Rows are points. The points of each table are mixes of a few directions, plus a little noise. How many directions does each table use, and how many do they share? Where both have some left over, give the other angles between the two spaces (their principal angles), to ten degrees, smallest first.
In the rows, 128 means zero.

First, 6 rows:
[[185  68]
 [116 142]
 [ 98 159]
 [140 115]
 [152 104]
 [ 77 182]]
Second:
[[153 102]
 [ 62 198]
 [103 156]
 [136 119]
 [153 100]
 [159  94]]
Directions: first 1, second 1, shared 1

First, 6 rows:
[[188 203  52 163]
 [131 132 123 129]
 [ 98  89 166 111]
 [153 160  95 144]
 [ 97  86 169 109]
 [101  93 163 112]]
Second (8 x 4):
[[123 135 132 158]
 [162 163  66 177]
 [105 143 202 101]
 [156  96  66  88]
 [142 118  81 142]
 [111 176 208 120]
 [ 92  90 174 116]
 [132  98  98 122]]
Directions: first 1, second 3, shared 1

First (9 x 8):
[[ 86 149  99 171  92 140 153  97]
 [139  79  79  84 188 156 138 137]
 [140  81 115 108 171 147 169 134]
 [163 182 223 137 134 104 100 124]
 [127 153 184 141  86  98 150 159]
 [152 118 165 169  89 103  47  79]
 [115 201 137 125 121 123 112 137]
 [109 118 100 107 114 123 159 174]
 [120  74  49 111 159 160 126 110]]
Second, 9 rows:
[[130  90 144 133 138  87  76 100]
 [129  98 141 132 136  96  87 106]
 [126 180 105 122 114 183 197 166]
 [125 219  89 117 103 223 249 194]
 [126 168 111 123 118 171 181 158]
 [129 115 134 129 132 114 110 118]
 [129  95 142 131 137  93  84 104]
 [129 100 140 132 136  99  91 108]
 [130  90 145 133 138  88  77 100]]
Directions: first 5, second 1, shared 0; angles 30

First (8 x 11):
[[106  79  62 137 119 101  38  73 102 163 136]
 [152 178 200 118 142 159 225 189 151  93 119]
 [131 127 127 123 136 134 133 136 118 132 116]
 [121 107 107 132 129 123 100 118 111 145 120]
 [132 144 150 123 129 133 155 143 144 115 132]
 [145 157 175 120 142 151 189 179 132 113 107]
 [144 144 163 122 142 149 173 171 122 121 105]
 [ 89  90  44 152  84  68  14  13 147 142 198]]
Second (11 x 11):
[[137 127 184 113 117 162 190 169 118 149 163]
 [ 85  73 114 136  99 112  65  99 200 130 110]
 [111  94  71 160 108  90  68  83 179 120  96]
 [192 211 175 108 167 159 218 155  58 130 161]
 [121 112 120 131 125 134 146 163  94 132 126]
 [106 173 135  86 160 132  98 121  60 103 180]
 [104 116  79 133 144 101  52  99 141 106  79]
 [202 150 162 152 126 154 245 171 120 157 115]
 [115 142 131 103 160 141 118 158  74 115 117]
 [125  88  97 170  74 101 130  98 177 143 152]
 [110 120 140 117 130 124  78  93 187 122 108]]
Directions: first 2, second 5, shared 1; angles 40

First, 10 rows:
[[148 141 118 125 116 137 133 153 105 134 139 166 137 108]
 [117 116 125 103 117 120  81 157 129 107 101 156 138 122]
 [167 168 105 164 138 148 240  93 106 181 195  96  99 159]
 [ 99 127 124 143 203  75 146 100 177  90  82  56 138 164]
 [105  91 139  88  58 159  58 129 124 140 129 144  98 147]
 [124 123 173 171 158 128 140  89 147 122 131  94 148  82]
 [144 157  71 111 151 102 166 163 117 123 120 142 127 171]
 [115 104 153 116  97 143  74 132 128 123 120 147 131 102]
 [117 109 151 124 103 144  96 119 130 132 130 131 123 114]
 [145 144 119 135 138 124 146 145 116 127 132 148 142 111]]
Second (9 x 14):
[[125 126 129 127 127 128 122 129 129 126 124 129 129 125]
 [112 108 144 116 119 127  79 137 136 110 104 140 140 109]
 [151 154 104 145 142 131 197 115 117 154 161 110 114 155]
 [123 124 132 125 125 126 116 131 130 124 123 130 130 122]
 [158 163  97 150 145 132 218 111 112 162 171 105 107 164]
 [163 170  92 154 149 133 233 109 111 167 178 102 105 169]
 [103  98 154 110 113 125  53 141 141 100  92 147 144 100]
 [ 86  80 169  99 105 123   7 150 149  83  71 159 155  82]
 [127 127 127 127 128 128 126 129 129 128 128 128 129 127]]
Directions: first 4, second 1, shared 1
